Every row gives one point. The window is the flat piece filled in between its corners: a triangle in 3 columns, a solid with four corners in 4, and so on. A path goes straight from each point to the next, and from the last back to the first. List the points from which the path goes on through the window.

Window (4 x 4)
49,-12,-17,13
16,1,-38,6
-23,3,10,-30
-18,49,28,-52
Path:
(1): -1,21,-15,-36
(2): -20,34,14,4
(3): -22,23,9,-12
(4): -1,11,-12,-68
(5): 6,1,-6,-66
(6): -8,14,18,-16
(7): -4,31,-10,22
(8): 48,2,-14,-50
(9): -12,21,6,-59
(10): -5,33,34,-11
(11): 28,-3,-12,18
(12): 80,-23,-28,-19
Through the window after points: 11

Window (6 x 6)
-41,14,-31,-33,-16,-26
21,5,50,-36,49,-43
18,-18,-85,-12,-28,9
37,-19,-1,-23,61,42
-2,-3,3,5,-19,-4
-32,10,-55,16,-15,-35
Path:
(1): -9,-20,-36,-14,-20,-39
(2): -20,-57,14,-25,19,-27
(3): 36,34,-36,-17,0,-7
(4): 9,28,-23,-7,11,18
(5): 9,-42,-21,-16,37,-1
(6): 13,-43,-2,-15,30,7
(7): 22,18,2,-30,46,11
(8): -15,37,-32,-9,-9,-3
Through the window after points: 2, 4, 6

Window (6 x 6)
33,-5,-29,32,17,-3
71,14,-13,-12,14,-18
26,18,-26,2,29,-58
-13,-48,52,-1,31,-42
-8,3,61,19,-13,22
-5,-5,40,-31,-56,51
Path:
(1): 30,-30,19,26,-6,-29
(2): -23,-16,14,-12,60,-15
(3): -12,-6,27,-11,-3,33
(4): 11,-15,32,21,-67,6
(5): 52,-8,-1,-11,-26,-39
(6): 49,20,1,-7,28,13
(7): 41,35,0,-28,28,42
(8): 45,10,-14,21,-31,-21
(9): 12,-17,40,21,-29,-3
(10): 2,35,31,-12,50,13
(11): 39,-6,-4,-37,54,16
(12): 57,18,-2,13,-28,-30
(13): 35,2,4,9,-33,-10
(14): 30,19,-10,2,20,8
(15): -16,18,8,-30,8,51
(16): 21,-5,22,-13,-34,7
Through the window after points: 1, 5, 9, 11, 15

Window (8 x 8)
-11,-2,10,2,-55,35,-50,-16
18,41,-36,-26,0,-22,-51,-14
11,27,-48,-27,-8,42,-34,68
-27,30,30,5,17,21,-26,-2
51,13,26,15,28,0,58,49
39,-69,5,18,75,-19,65,-11
-69,11,37,11,-35,-6,20,-50
4,-25,21,-36,-20,3,-19,41
Path:
(1): 11,5,0,34,29,-22,4,37
(2): 23,8,16,-11,18,11,20,4
(3): 13,14,1,-52,22,37,-14,6
(4): -8,1,-22,13,2,1,-23,18
(5): -8,0,-11,21,-20,-13,-11,5
(6): 17,53,40,-32,27,53,25,-11
(7): -3,-3,34,-25,-20,45,-25,-28
(8): -12,8,-14,32,-18,-5,-30,18
(9): -36,33,17,34,-13,-1,-27,30
(10): -5,8,25,-24,27,28,-12,-17
(11): 2,29,15,-30,-45,43,-24,-29
(12): -25,-27,-11,42,3,-24,-45,25
(13): -23,-33,4,47,-8,8,-11,78
(14): 15,-7,32,-14,0,19,24,-6
(15): 15,20,19,-30,-4,33,4,17
(16): -9,30,4,52,2,-22,-20,42
Through the window after points: 1, 7, 9, 11

Window (9 x 9)
-23,-51,-10,5,-35,13,25,11,-6
9,18,47,-35,-26,-26,31,-2,8
-12,-11,-35,18,13,-23,70,3,-42
-31,-32,-42,39,5,-11,-5,-25,-32
6,-31,-29,0,-18,-22,2,32,2
8,40,15,-53,-2,11,42,-12,38
32,21,35,-48,16,19,33,-1,-12
-21,-46,-13,-16,30,-33,45,-2,-14
64,23,37,-37,-9,11,43,-43,36
Path:
(1): 12,-34,6,-41,-54,5,30,-4,-41
(2): -12,12,-15,-48,-13,-3,41,-33,-16
(3): 18,-25,30,27,14,6,38,17,9
(4): 28,-10,11,7,59,-5,46,20,1
(5): -37,-4,-49,1,-42,-23,62,-19,-46
(6): 20,-15,-39,-50,-29,-34,-16,-8,1
(7): 0,-19,32,39,10,3,63,22,-5
(8): 5,-21,-5,15,5,-2,25,40,8
(9): -17,-42,-29,-10,-21,-23,24,-30,-36
(10): 7,-1,1,-63,-31,-6,-4,-22,-46
(11): -16,-42,-20,31,17,-27,44,13,21
(12): 36,-14,23,20,9,17,39,4,27
(13): -5,27,-13,-80,-29,-22,22,-20,6
(14): 29,25,-1,-64,-9,-7,33,-14,8
(15): -6,2,50,7,13,19,35,3,8
(16): -36,-18,-10,39,21,-3,25,10,36
Through the window after points: 4, 12, 14, 16

Window (11 x 11)
-2,35,-40,-36,9,13,-30,6,-3,35,-5
-34,-38,-5,-5,-23,-13,-6,45,10,-60,-18
6,-17,41,15,-23,13,-49,42,65,-12,-3
-48,39,5,31,-48,33,-44,16,46,-18,-1
-4,2,51,-60,-23,9,3,47,13,-15,-2
-40,14,15,47,-2,0,-5,8,17,18,-10
1,-13,-19,-29,45,50,16,-47,-62,-12,-35
-3,-19,-3,-88,42,7,7,-68,-28,6,12
-18,39,-18,-22,18,29,-49,24,-32,15,61
19,50,-27,-49,46,9,2,-7,-18,-23,35
38,14,18,-59,-9,-16,-21,-27,-39,0,11
Path:
(1): 38,6,-36,-30,-33,54,-3,-2,-36,18,29
(2): -15,4,-13,-6,-28,22,-6,0,17,10,8
(3): -35,30,30,-18,34,5,-39,-15,-8,-32,-14
(4): -30,19,19,8,2,6,-47,16,16,-22,-15
(5): -6,-22,2,-3,-16,5,1,27,19,-6,4
(6): 25,-20,-20,-16,-32,48,16,16,1,-34,35
(7): -54,15,19,-19,36,-30,-32,-16,0,9,-68
(8): -23,8,14,-49,32,15,-46,-1,-11,-20,-10
(9): -3,0,-17,-25,-12,10,33,-13,-28,-10,2
(10): -2,1,-6,14,6,30,32,-8,-24,-9,1
(11): -19,4,1,-62,40,20,-75,-16,-12,5,-27
(12): -13,24,31,-52,44,-40,-29,-21,-10,-17,-13
Through the window after points: 2, 4, 10, 12
